Rows are points. The points of each table are mixes of a few directions, plus a little noise. How many directions does each table use, and how many do they share? Where both have some left over, give the other angles between the two spaces (their principal angles), to ten degrees, smallest first.

First:
-45  -109  3
22  53  -2
0  -1  0
24  57  -2
Second (7 x 3):
6  5  -3
100  97  -53
-30  -29  16
-26  -25  14
1  1  -1
18  17  -10
-68  -66  36
Directions: first 1, second 1, shared 0; angles 30

First:
1  55  -19  34  40  2  76  -2
-6  49  -26  110  26  -36  56  42
13  13  -3  -48  13  25  13  -37
39  25  -31  47  -8  -22  -48  -18
-24  -108  10  -70  -44  -18  -104  52
-13  -13  67  16  -43  22  -8  -26
-9  -21  1  -89  16  26  14  -10
Second (7 x 8):
-26  -12  -10  54  -35  -11  -83  19
32  -54  20  -77  6  -18  29  18
-54  -10  -28  20  29  16  23  50
-64  -25  36  6  -34  -4  -25  34
-48  48  -37  -2  48  66  42  -22
97  4  -4  -79  29  0  45  -57
63  49  23  79  -43  -49  -31  -42
Directions: first 4, second 5, shared 3; angles 30

First:
-3  -35  26  -5  -10  10  19  68  77  -49  -34  -49
0  4  -3  1  1  -1  -2  -8  -9  6  4  6
-4  -38  29  -6  -12  12  21  77  87  -55  -38  -56
4  43  -33  7  13  -14  -24  -85  -97  61  42  61
0  -2  1  0  -1  1  1  4  5  -3  -2  -4
-1  -17  12  -3  -5  5  9  33  38  -24  -16  -24
3  25  -19  4  7  -8  -14  -49  -56  35  24  36
2  20  -15  3  6  -6  -11  -40  -46  28  20  29
Second (11 x 12):
-3  -55  32  -15  12  37  36  6  -2  -10  -41  43
8  3  5  15  7  -18  -19  -20  -17  4  43  3
7  58  -30  20  -8  -43  -42  -15  -5  12  56  -40
-1  49  -14  -1  3  -9  14  -16  -2  19  -12  9
4  -8  -18  17  -20  -29  -62  20  8  -16  62  -66
3  -29  11  6  1  -1  -15  2  -5  -10  23  -4
0  61  -23  1  -1  -16  6  -15  0  21  -5  -3
-19  -65  -2  -34  -28  49  18  75  49  -35  -83  -33
1  66  -26  5  -2  -23  -3  -16  -1  21  7  -11
-7  6  -14  -11  -13  8  6  23  19  -4  -30  -19
8  -87  79  -5  48  46  61  -43  -43  -1  -20  121
Directions: first 1, second 3, shared 0; angles 30

First:
14  13  32  46  -27  -9  8  14  -13  14  28  -21  -4  -4  -15  15  4  6  -1  -21
-21  1  -24  -51  15  0  9  -9  -4  -9  8  -13  12  3  17  1  9  -23  -3  28
18  32  5  -23  -6  -3  17  -12  -24  -1  34  -23  27  5  -17  32  28  -5  -4  14
23  9  12  13  -1  -10  -14  3  -18  0  33  -3  31  -9  11  40  -28  -3  5  -6
-17  -14  -20  -35  18  -12  6  2  -12  -1  33  -22  27  -7  48  14  -22  -37  0  15
-35  14  3  -21  2  -6  -6  30  -19  -10  4  -10  -22  1  -10  11  -2  -23  -22  35
-33  -4  11  36  -24  -2  -56  -39  54  -33  25  -1  16  -24  35  7  -54  19  57  -21
69  -53  27  121  -18  14  24  15  28  56  -72  45  -48  5  -24  -73  11  60  1  -98
6  -2  -27  -39  35  29  -24  4  10  -17  -102  76  -37  20  -48  -32  13  29  -23  33
-24  4  -20  -47  5  1  35  -9  -5  2  9  -29  -2  10  4  -16  41  -22  -9  22
Second:
-57  27  8  -13  -24  3  2  -3  15  -19  1  -25  -38  4  -29  -16  35  -2  0  26
86  17  -8  -12  6  12  15  -58  -5  7  12  15  70  9  -13  29  27  35  22  -24
-10  7  13  12  -9  -2  11  25  -12  8  -7  -7  -29  5  -22  -8  16  -3  -19  5
-74  7  20  19  -17  -6  -34  41  10  -22  -12  -5  -61  -8  -13  -12  -24  -12  -11  26
-41  -20  -35  -61  30  -9  4  8  -8  -8  16  -16  13  -4  53  1  -21  -48  -7  34
86  18  26  52  -8  9  -27  -20  -4  4  -9  44  36  -1  -35  37  -16  54  15  -38
16  -30  -9  20  1  2  9  -24  25  13  -1  2  15  -5  31  -23  -7  10  23  -37
33  28  37  35  -8  -4  2  60  -50  17  -18  16  -33  10  -64  26  11  8  -48  8
-41  -52  -51  -52  28  -6  18  -29  29  0  19  -24  27  -10  92  -34  -20  -42  25  -1
Directions: first 6, second 5, shared 5

First:
6  48  -43  -15  -3  -3  -18  -30  13  -1  16  -28  -45  -2  13  59  -45  -30  -2  -17  -45  -9  -30  -2  20  13  -30  34  15  7  3  15
-3  36  -30  8  36  17  3  -19  24  -3  23  -9  -39  14  8  3  -1  -19  3  8  -24  24  -27  5  -27  -63  -15  10  20  14  22  11
10  1  12  32  13  -18  19  -25  -4  14  -11  -1  -27  19  -13  11  50  8  14  19  10  20  -38  3  -31  0  7  -6  -18  -26  0  31
-6  24  -12  28  51  18  21  -16  21  1  20  3  -35  27  1  -22  39  -6  12  26  -3  44  -31  9  -55  -90  -3  -7  12  10  27  17
3  -7  -17  -18  0  17  -24  6  19  -13  -6  -10  9  -23  -1  -13  -38  -14  -26  -15  -22  -22  19  -2  25  5  -2  6  15  1  2  -23
10  -19  15  16  -1  -11  5  -8  -4  7  -20  0  0  0  -14  -3  26  9  -2  6  9  -2  -9  0  -6  22  12  -8  -15  -25  -6  9
-26  41  7  -33  -48  -24  14  24  -47  6  43  16  16  18  38  58  -32  9  44  -14  21  3  16  -4  21  24  -25  17  -4  53  -15  8
15  -43  34  6  -36  -29  -2  2  -24  10  -39  2  25  -14  -20  8  18  20  -5  -5  22  -26  8  -5  23  86  20  -10  -31  -38  -27  3
-10  -14  29  -10  -32  -16  10  25  -32  5  1  18  35  3  7  3  4  21  16  -3  32  -5  24  -3  11  31  7  -8  -15  11  -15  -5
0  -58  24  -11  -8  19  -14  37  4  -13  -26  13  60  -29  -14  -64  -7  14  -30  -6  18  -26  55  -3  21  13  26  -24  0  -8  -6  -43
0  -8  -17  -3  27  31  -14  5  30  -14  -1  -4  3  -13  -5  -40  -14  -12  -25  0  -18  -2  13  2  -3  -42  3  -4  21  3  16  -23
Second, 9 rows:
-7  14  -24  -23  -4  17  -8  8  1  -2  9  4  3  -3  9  32  -35  8  19  -5  -22  -10  6  -17  16  -1  -19  11  -3  27  -2  -1
13  -24  -8  7  6  11  5  -7  -1  15  -38  12  -1  1  -26  44  19  45  37  19  -17  -12  -20  -34  -4  29  -3  -8  -47  -14  -14  27
-24  -1  26  20  4  -6  -11  -20  -4  -13  22  -5  3  -2  17  -52  17  -26  -30  -8  27  9  -3  29  -9  -21  31  -9  24  -20  5  -16
31  -15  6  10  1  -17  22  10  3  14  -28  -2  -7  6  -25  4  27  10  0  13  4  6  -3  -4  -11  19  -5  -5  -15  -14  0  14
-27  -21  12  22  11  17  -19  -34  -7  -3  -8  11  6  -4  0  -1  23  23  16  7  4  -9  -25  -9  -7  2  30  -14  -24  -28  -12  8
-36  7  56  35  3  -27  -12  -25  -5  -27  51  -18  2  -2  36  -121  31  -72  -79  -20  61  27  6  74  -18  -48  54  -12  67  -32  18  -40
-14  26  -40  -39  -7  28  -15  13  2  -5  17  6  6  -5  17  52  -60  12  31  -10  -35  -17  11  -27  26  -4  -31  19  -2  45  -3  -3
28  -5  -1  0  -2  -14  19  15  4  11  -18  -3  -6  5  -18  7  11  4  -1  7  -1  5  4  -3  -5  14  -12  0  -6  -1  2  8
35  21  -28  -32  -12  -9  21  41  8  10  -5  -6  -7  5  -9  34  -33  -4  6  -2  -22  1  23  -11  13  10  -45  18  6  38  7  2
Directions: first 4, second 3, shared 1; angles 60, 90

First (11 x 32):
10  -11  34  -10  -20  -28  -4  23  45  6  5  39  -35  -14  -17  -5  5  48  13  11  -7  -16  -9  -15  -42  -9  -21  27  43  8  -12  5
5  -4  21  17  -47  -25  -12  -12  -48  20  0  24  14  -5  58  37  -6  -12  14  64  10  -23  48  -17  -10  -24  22  24  19  11  30  11
-27  11  44  22  31  6  9  -15  51  -44  -11  -25  -49  1  19  2  16  -6  -49  -11  3  -11  -16  22  27  47  -16  -1  -36  -25  12  -27
12  12  -69  -9  25  7  18  22  -10  27  8  -10  32  9  -28  -23  -47  -30  16  -28  9  46  3  -2  23  -22  -20  21  -28  2  -23  40
-4  6  -30  -13  15  6  8  -2  21  7  18  -13  15  -6  -14  -26  -15  2  8  -14  8  3  -22  15  9  16  -29  -1  -13  -15  -10  -5
-6  3  11  -2  -8  -24  5  2  46  8  20  12  -14  -18  12  -14  -17  21  8  22  13  -21  -9  6  -8  16  -44  33  6  -16  2  -3
-11  -6  27  22  2  47  -21  -41  -90  -43  -42  -37  14  27  26  48  64  -39  -38  -11  -21  -2  21  3  24  5  99  -85  -16  15  30  -38
-1  4  -17  8  18  26  0  -7  -42  -11  -18  -24  16  19  -3  11  8  -34  -15  -23  -6  24  9  2  24  -6  35  -29  -25  7  2  2
19  -2  9  0  16  -12  10  47  31  0  -19  26  -42  10  -46  -3  -11  12  -5  -31  -15  37  1  -25  -18  -33  -6  33  13  22  -30  40
-14  8  -42  -10  -11  3  0  -35  -14  21  37  -23  56  -16  36  -18  -21  -12  22  30  26  -27  -7  27  21  29  -27  -8  -19  -29  18  -23
18  -19  11  -26  -21  -5  -13  18  11  8  1  31  -6  -8  -43  -8  24  51  26  -9  -19  -9  -19  -16  -50  -18  8  -15  55  20  -20  -5
Second, 10 rows:
15  -15  -13  -23  -56  8  -19  -3  -65  28  -15  11  47  7  -16  15  23  11  19  -7  -1  6  26  -18  -50  -28  57  -21  65  48  4  0
0  -6  -36  -9  -13  17  -18  -39  -65  13  27  -14  66  -9  31  2  8  -11  36  38  1  -34  -5  13  19  3  19  -54  -10  -20  18  -30
10  -2  19  -2  -10  -11  6  34  21  3  -27  19  -32  11  -33  5  0  12  -16  -31  -4  31  15  -21  -33  -20  8  34  33  36  -16  29
20  0  -4  7  23  -14  10  41  16  5  -6  26  -29  6  -27  -1  -23  -1  8  -9  -15  29  4  -23  2  -39  -12  31  -8  7  -25  44
12  2  -25  8  32  -3  3  9  -9  3  21  8  5  -4  5  -5  -24  -13  27  23  -12  -1  -11  -4  35  -22  -19  -4  -39  -27  -11  17
-13  -1  22  -6  -27  4  -2  -11  10  -5  -16  -10  -3  2  -1  3  21  11  -24  -18  12  -3  7  7  -27  24  14  1  30  19  11  -19
-65  21  41  16  18  15  8  -72  70  -50  19  -66  -18  -18  66  -17  24  -5  -59  8  35  -59  -36  68  43  121  -46  -21  -52  -62  45  -87
23  -2  -10  4  19  -13  7  39  3  9  -4  27  -20  6  -26  1  -23  -2  15  -4  -16  28  5  -25  1  -44  -7  25  -5  9  -25  44
-3  2  18  2  -3  -5  5  11  24  -5  -14  3  -23  4  -11  0  3  6  -19  -18  3  11  4  -3  -14  5  -2  19  12  13  -3  6
0  2  -13  4  17  2  0  -7  -6  -1  16  -3  9  -5  13  -4  -9  -8  12  17  -3  -10  -10  6  24  0  -12  -10  -26  -22  1  -3
Directions: first 5, second 3, shared 2; angles 50

First, 11 rows:
22  1  3  7  13  7  -3  9  4  -17  -21  0  -12  -1  5  1  -4  -7  16  1  2  2  4  -23  27  -33  7  24  6  4  2  17
26  -2  -21  -4  26  1  -12  -1  18  5  -8  5  -10  -18  11  5  -20  -21  1  -12  9  -14  10  4  2  -5  15  -1  1  -13  -5  12
-39  -1  5  -7  -27  -9  9  -12  -13  19  30  -2  20  10  -11  -3  14  18  -21  4  -6  3  -10  28  -35  44  -15  -30  -8  0  -1  -27
-6  12  93  43  -44  23  33  45  -54  -90  -57  -19  -17  66  -21  -16  59  52  69  49  -28  67  -22  -116  107  -121  -27  106  21  66  29  28
29  -3  -28  -6  31  0  -15  -4  23  10  -6  6  -9  -24  13  7  -25  -26  -4  -16  12  -19  12  11  -4  1  18  -7  0  -18  -7  12
-9  -4  -30  -17  7  -11  -9  -19  15  36  28  6  12  -19  4  4  -16  -12  -29  -15  8  -22  5  48  -46  54  5  -44  -9  -22  -10  -18
3  -4  -29  -13  14  -7  -11  -13  17  27  16  6  4  -20  7  5  -19  -16  -20  -15  9  -20  7  34  -31  35  9  -31  -6  -20  -9  -8
-2  -4  -29  -14  11  -8  -10  -15  16  30  21  6  7  -20  6  5  -17  -15  -24  -15  8  -21  6  39  -37  42  7  -36  -7  -21  -9  -11
-26  2  23  5  -26  -1  13  2  -19  -7  7  -5  9  20  -12  -6  21  22  1  13  -10  16  -11  -7  0  3  -15  3  -1  14  5  -11
33  -3  -32  -7  35  1  -17  -4  26  11  -7  7  -11  -27  15  8  -29  -30  -3  -18  13  -22  14  12  -3  0  20  -7  0  -20  -8  14
-31  5  44  13  -39  3  21  11  -32  -24  -3  -9  8  35  -17  -10  35  35  14  24  -16  31  -16  -29  20  -19  -23  23  3  28  12  -8
Second (10 x 32):
-40  1  17  13  -29  -6  16  1  -22  1  12  -7  10  19  -11  -9  30  19  -1  12  -24  15  -8  -5  -1  3  -27  3  7  19  19  -16
76  11  71  0  -12  61  8  -3  -52  31  -41  -32  -57  68  52  -70  -13  -42  8  -32  14  -1  62  -2  22  30  -32  -63  -72  10  -2  28
29  7  30  -28  -11  17  -3  -5  -5  -9  -3  0  2  17  -3  -1  -19  14  -4  1  39  4  -6  8  -14  26  22  -23  -36  -13  -41  1
-18  -4  -21  10  5  -11  0  -3  4  16  9  0  1  -11  4  0  7  -11  -6  -5  -19  -7  6  9  -5  3  -12  -3  14  2  20  -6
-24  -1  -7  -4  -6  -17  0  5  12  -27  10  11  23  -14  -26  27  8  30  4  20  3  11  -31  -11  -2  -18  16  32  21  0  -9  -9
-35  -6  -41  -13  4  -28  -7  -13  25  15  36  14  30  -34  -16  25  -5  9  -25  1  1  -13  -19  35  -43  31  13  -12  16  -18  -8  -25
-17  -5  -30  15  17  -19  -3  9  19  -14  -1  9  6  -27  -8  20  8  0  10  9  -18  -1  -11  -17  16  -39  4  40  38  5  19  3
-15  -4  -34  2  19  -24  -9  10  33  -32  2  17  19  -37  -22  39  0  17  10  17  -1  2  -30  -19  11  -44  27  53  40  -4  -2  2
-35  -7  -40  10  13  -30  -4  5  26  -13  14  14  20  -36  -19  30  9  10  1  13  -17  -1  -23  -7  0  -28  9  39  43  0  14  -8
80  9  56  -7  -2  56  2  -6  -39  33  -37  -26  -54  55  51  -60  -23  -46  3  -36  21  -8  60  7  14  35  -20  -66  -70  0  -9  28
Directions: first 2, second 4, shared 2

First:
-9  11  27  -5  18  -5  -10  -14  5  -44  6  16  12  5  3  -14  9  -17  13  15  -3  0  0  -4  2  -3  14  10  22  -9  -16  9
20  30  16  -2  12  -6  -36  -13  -18  48  -43  16  -10  21  -3  10  -13  13  -6  -5  18  -22  -2  -6  -6  31  41  9  -54  -22  -7  9
5  20  20  -7  10  -8  -21  -9  -6  6  -18  10  4  12  0  0  -3  -1  -1  2  7  -4  -5  -4  -5  17  23  7  -14  -12  -8  11
-3  -42  -46  82  50  70  12  -47  6  -55  32  81  -80  -22  -22  -24  28  -21  75  54  -3  -121  79  -19  57  -99  9  27  -33  -20  -44  -59
-4  -19  -22  -10  -30  -5  27  27  5  15  15  -36  11  -12  4  9  -4  9  -19  -19  -8  36  -14  10  -8  1  -37  -18  21  23  25  -1
-1  -22  -30  -3  -29  1  27  25  3  25  13  -32  1  -13  1  11  -6  13  -17  -18  -6  24  -8  9  -5  -3  -36  -17  9  22  25  -7
-7  -7  -6  -42  -52  -32  29  48  6  30  9  -71  44  -6  13  17  -14  16  -48  -40  -9  87  -46  19  -30  36  -47  -30  43  35  44  21
4  8  7  -5  0  -5  -8  0  -3  10  -9  -1  3  5  1  3  -4  3  -6  -3  3  3  -5  0  -4  11  7  0  -6  -3  1  5
-13  -11  2  5  7  5  12  -5  11  -47  24  7  5  -8  2  -13  12  -15  14  13  -10  1  6  0  8  -23  -11  3  33  4  -8  -4
8  32  32  -12  15  -14  -32  -13  -9  10  -29  13  8  20  2  1  -6  0  -4  1  11  -3  -8  -5  -8  29  36  10  -21  -19  -11  17
Second:
-38  9  20  -40  40  -16  10  -12  -2  -62  -2  25  19  -18  15  -6  3  -21  30  -21  -30  44  8  -6  29  -11  -48  -4  83  -34  -29  0
18  -12  -27  0  -4  8  13  12  -18  58  -14  -1  -18  -10  0  15  -11  24  -4  -31  3  -2  6  -1  15  -2  -26  -13  -18  -11  10  -18
-77  21  11  -38  45  -19  -3  -22  11  -86  -13  24  9  -17  7  -1  -1  -35  39  -6  -44  41  21  -3  23  -6  -44  3  73  -25  -41  7
48  -9  9  28  -30  9  -4  10  2  30  19  -17  5  18  -5  -9  8  13  -26  22  31  -29  -19  3  -25  5  47  5  -42  24  25  5
52  -12  30  22  -14  8  2  3  1  -5  34  -1  17  14  3  -24  19  2  -14  24  29  -24  -21  -2  -14  -9  43  7  -5  10  14  4
-19  11  -26  8  -24  -2  -16  6  9  34  -23  -26  -15  8  -13  20  -16  7  -18  6  0  -6  2  9  -23  25  13  1  -53  26  11  9
51  -5  52  -8  -14  -11  7  12  -3  -14  35  -11  46  13  15  -25  18  1  -22  5  24  17  -40  -1  -17  6  27  -1  36  3  18  16
-35  -3  -68  28  1  24  -9  -9  1  44  -36  6  -62  -9  -23  29  -20  9  15  1  -12  -43  44  1  12  -8  -12  2  -74  6  -8  -23
Directions: first 3, second 4, shared 2; angles 70

First, 9 rows:
-10  42  -12  -9  6  9  14  4  -19  -28  45  4  -16  -28  -12  1  -8  -8  41  18  1  12  7  -7  -53  -8  -37  7  -7  6  -1  40
52  -69  26  26  -8  -15  14  -21  63  55  -112  8  81  99  41  7  -42  57  -113  -24  -5  -62  27  30  121  50  75  -21  23  -26  50  -100
4  -1  2  5  4  1  -20  1  2  8  -9  -4  -12  -3  3  -13  11  -4  8  -15  7  1  -14  5  7  -8  13  -7  6  5  -4  1
4  38  -6  3  15  11  -30  6  -9  -7  16  -3  -37  -27  -3  -28  14  -11  53  -17  15  9  -22  7  -31  -21  -3  -12  9  16  -8  36
-38  -45  2  -14  -20  -12  -1  7  -21  1  16  -10  -7  -19  -16  26  36  -28  -20  16  -14  29  -10  -24  5  -11  -11  24  -21  -4  -36  -10
-21  -4  -3  -7  -3  -1  -14  7  -18  -6  21  -7  -24  -26  -12  1  26  -22  18  2  0  23  -16  -11  -17  -17  -11  9  -8  6  -25  15
-22  -18  -1  -10  -11  -6  9  3  -13  -5  15  -3  1  -10  -10  19  12  -13  -10  16  -9  15  2  -15  -4  -3  -14  15  -13  -3  -16  -2
-15  59  -17  -13  8  12  20  6  -27  -41  66  5  -24  -40  -18  2  -10  -12  59  25  1  18  11  -11  -77  -11  -54  9  -11  9  -3  58
45  -2  10  20  9  1  6  -13  40  23  -57  9  38  54  28  -13  -39  41  -36  -20  7  -44  18  27  49  28  39  -24  23  -8  44  -37
Second, 11 rows:
-56  8  -30  11  -24  -18  -43  -21  26  7  -34  -28  -30  8  19  -6  3  -7  31  -24  -10  -2  -49  40  25  -7  49  -37  7  -1  -21  -33
27  -2  6  -10  0  -29  24  3  39  10  26  39  6  11  18  -4  -39  27  -10  -8  36  -7  49  -19  -12  -1  -20  26  -12  -13  14  -26
26  -27  17  36  9  25  -16  15  67  -46  -30  46  -20  19  4  -37  45  -15  -37  -35  42  -14  8  11  63  -56  28  36  -30  -34  -16  -61
-16  -25  -7  -19  -21  -28  34  -17  -25  43  -5  -25  51  22  6  53  -41  22  -28  27  -29  2  16  -14  -5  52  -13  -10  12  7  18  -1
-8  16  6  2  10  21  -14  18  6  -52  28  21  -48  -35  -18  -34  41  -29  19  1  9  8  -7  1  -6  -46  -6  21  -25  -10  -26  3
27  -30  17  -11  -8  -25  34  -12  20  36  -32  7  53  44  20  13  -52  44  -64  13  -17  -37  39  4  42  49  20  -9  11  -13  39  -46
-7  34  -36  4  -4  -32  -27  -20  0  59  2  -26  -2  8  28  16  -42  20  71  -39  31  18  -21  2  -53  16  -7  -34  35  32  9  37
17  40  23  -20  16  -4  -6  16  37  -45  35  45  -61  -34  0  -77  -7  7  14  5  4  -32  22  20  5  -30  17  4  -20  -22  1  -28
27  -2  15  21  26  59  -13  11  -55  -11  -30  -27  17  -6  -29  -1  51  -25  -9  6  -22  4  -33  3  9  1  4  -12  20  20  4  54
-40  9  -13  -3  0  33  -9  5  -79  -18  20  -45  -9  -40  -38  28  50  -45  33  29  -37  39  -46  -11  -40  -3  -28  -6  4  26  -28  72
4  -22  1  -11  -4  -3  36  1  -36  17  20  -7  42  3  -11  48  -9  1  -20  25  -5  21  23  -37  -28  23  -44  21  -1  9  6  28
Directions: first 3, second 6, shared 2; angles 40

First (9 x 32):
29  -6  -11  30  19  -8  12  22  -9  -23  20  -12  16  10  5  -12  -9  -2  4  17  24  43  -2  -20  28  9  -40  -7  -6  -4  -33  12
17  10  -7  -10  8  17  1  2  -10  1  12  10  36  -16  13  11  1  7  -16  1  -12  -6  17  -1  13  6  -5  -13  -20  -16  -33  -1
34  22  -31  13  28  9  1  16  -12  -28  20  5  42  -8  6  0  18  -7  2  -3  -5  26  22  -1  24  27  -23  1  -23  -8  -48  8
-17  -18  47  -20  -37  -5  -5  -20  19  29  -46  33  -14  -37  9  1  -22  -7  -41  30  6  -50  -48  -16  -20  -10  17  -13  28  -4  33  -7
19  24  -18  5  17  11  40  18  -12  2  48  -2  42  -2  30  22  -6  4  27  -21  -27  69  48  12  42  9  -33  -22  -43  -13  -65  4
-33  -13  56  -15  -51  -27  6  -22  31  34  -58  43  -40  -38  14  0  -22  -24  -18  29  0  -25  -62  -7  -23  -7  14  -5  42  12  47  -7
-33  -37  -9  -8  1  11  -24  -8  -8  11  16  -65  -52  70  -41  -8  -9  38  13  -29  22  -38  15  9  -37  -49  39  14  8  8  61  -12
-52  -12  -13  -3  -6  -14  -28  -18  7  2  -9  -46  -79  60  -50  -15  23  6  42  -41  3  -26  3  31  -52  -25  49  42  26  34  85  -6
34  28  -16  8  20  5  -2  9  -4  -28  -3  31  47  -36  12  1  22  -20  -14  12  -10  11  2  -6  23  38  -21  0  -12  -7  -49  6
Second (10 x 32):
4  -8  -7  -14  11  -13  15  1  -1  12  4  -6  -3  7  20  -7  -5  -3  16  -6  -17  15  2  8  -4  -5  8  -20  14  -9  -2  19
4  12  -13  6  -1  16  -28  -7  -2  -14  0  -1  4  -4  -31  7  7  2  -8  -4  3  -13  15  -6  0  13  4  23  -18  8  4  -11
-4  2  10  7  -8  3  0  1  0  -1  -3  4  1  -3  -2  1  2  1  -8  6  9  -5  -7  -3  3  -1  -8  6  -3  4  0  -8
24  -11  -58  -59  54  -27  17  -8  -6  28  18  -29  -10  30  37  -19  -12  -8  64  -43  -76  49  39  25  -27  1  50  -54  36  -27  -2  70
-1  16  -4  19  -11  26  -38  -7  0  -22  -6  4  5  -10  -45  13  11  4  -22  2  17  -28  10  -12  5  16  -4  38  -28  15  4  -29
4  38  -26  32  -16  58  -92  -18  -1  -51  -5  3  12  -18  -103  26  25  10  -39  -7  25  -53  35  -25  4  40  0  82  -63  31  9  -53
4  -12  -6  -20  15  -19  25  2  -1  19  7  -8  -4  10  33  -11  -8  -4  25  -8  -24  24  0  11  -8  -9  11  -31  24  -14  -3  29
-31  -46  98  10  -33  -58  121  34  8  47  -10  25  -9  -2  116  -20  -26  -5  -6  55  39  29  -93  12  16  -61  -53  -68  56  -20  -11  9
-8  10  18  27  -23  20  -21  0  2  -19  -9  12  5  -14  -30  11  8  3  -30  15  33  -28  -10  -14  10  6  -18  35  -24  14  2  -36
5  -2  -11  -9  10  -4  2  -1  -2  4  3  -5  -1  5  5  -4  -2  -2  11  -8  -12  9  7  4  -5  1  8  -7  5  -3  -1  12
Directions: first 5, second 2, shared 0; angles 30, 60

First:
36  -48  43  36  80  -6  -20  -61  38  -49  46  -7  65  -28  -1  -10  2  9  -40  1  -4  -57  -10  -39  18  -32  55  6  27  -7  -3  -15
46  23  0  -26  -48  -33  -8  33  6  42  -23  -24  2  -9  1  -21  -10  -11  19  26  -16  18  -16  -21  -10  21  -3  41  -33  48  16  -19
-15  41  -26  -11  -53  18  14  28  -26  8  -20  -2  -33  18  4  0  -4  -7  17  -10  1  21  2  20  -4  20  -39  -7  -6  -10  13  6
-19  -35  0  -29  11  -38  -9  9  -1  48  -10  16  -10  -8  -6  15  9  5  16  21  1  26  17  11  -10  -9  21  7  -25  33  -30  8
-8  -5  -14  -36  -58  3  -10  -72  -85  -35  59  -3  37  -20  26  -9  13  9  9  -5  -23  -45  54  26  49  -26  14  -4  0  -23  -1  -11
46  -2  40  68  93  8  1  34  109  -13  -30  -13  8  6  -23  -7  -18  -8  -38  -1  18  -1  -71  -59  -34  14  9  10  25  9  18  -6
-34  43  -23  22  -9  41  27  51  11  0  -40  9  -57  37  -9  13  -7  -7  4  -24  21  35  -19  19  -23  27  -53  -28  13  -29  11  21
-10  69  -45  -37  -121  23  16  19  -75  3  -8  -13  -30  17  18  -12  -4  -10  34  -11  -14  14  21  35  15  26  -56  -1  -16  -16  27  -3
-20  24  -14  19  -12  46  14  -21  -26  -51  18  2  -4  14  8  2  1  1  -11  -30  5  -22  8  17  17  -2  -24  -29  29  -51  14  6
-63  -104  -1  -77  27  -84  -26  -24  -38  88  11  47  -3  -27  -3  38  33  22  35  43  -3  35  69  42  -1  -43  65  3  -51  58  -83  20
42  -5  39  71  90  21  0  3  88  -42  -4  -13  23  1  -16  -9  -15  -4  -45  -11  14  -25  -57  -52  -16  3  13  1  38  -13  20  -8
Second (10 x 32):
1  43  -15  -18  -53  -4  -5  16  -38  36  -33  -31  -46  11  5  -27  4  -6  41  -10  5  21  -28  20  -14  14  -40  -2  -24  6  12  0
17  -44  3  -12  10  -44  -16  42  33  59  -27  22  17  -22  -22  16  5  18  5  27  -15  30  13  -36  -12  31  9  37  -9  63  -21  -9
-37  -66  -17  -53  -9  -45  1  20  -7  46  12  60  22  -18  -7  50  8  14  2  41  -19  32  82  10  11  -1  39  20  -23  47  -47  9
-65  -67  -4  60  99  4  -32  33  15  67  -80  35  -69  3  -52  22  48  64  27  -58  35  45  -37  -8  -43  46  -69  -48  52  3  -49  30
19  36  -7  -20  -51  -8  -6  2  -31  18  -10  -31  -16  1  11  -27  -2  -9  26  1  -5  4  -16  9  -2  5  -19  10  -22  9  17  -9
-24  -41  26  -2  69  -12  -1  -53  12  -21  38  6  12  -2  8  9  5  -8  -17  11  16  -22  7  22  3  -60  61  -22  -7  -17  -26  13
65  32  15  50  -6  39  -5  -26  13  -69  22  -33  49  -12  3  -34  -11  3  -31  -26  -15  -57  -30  -50  23  19  -17  13  44  -27  48  -30
71  70  5  13  -37  21  39  59  77  -43  2  -17  34  17  8  -5  -54  -48  -43  34  -15  0  -19  -43  -4  22  10  45  -8  9  59  -22
17  31  12  -8  -8  17  22  -34  6  -61  49  -17  27  10  27  -8  -24  -36  -28  16  -2  -34  5  14  18  -42  43  1  -12  -30  23  -5
-65  6  -18  -9  -12  31  4  -59  -79  -30  27  3  -32  15  17  1  21  7  17  -36  16  -19  22  64  19  -35  -15  -55  10  -60  -15  22
Directions: first 4, second 6, shared 4
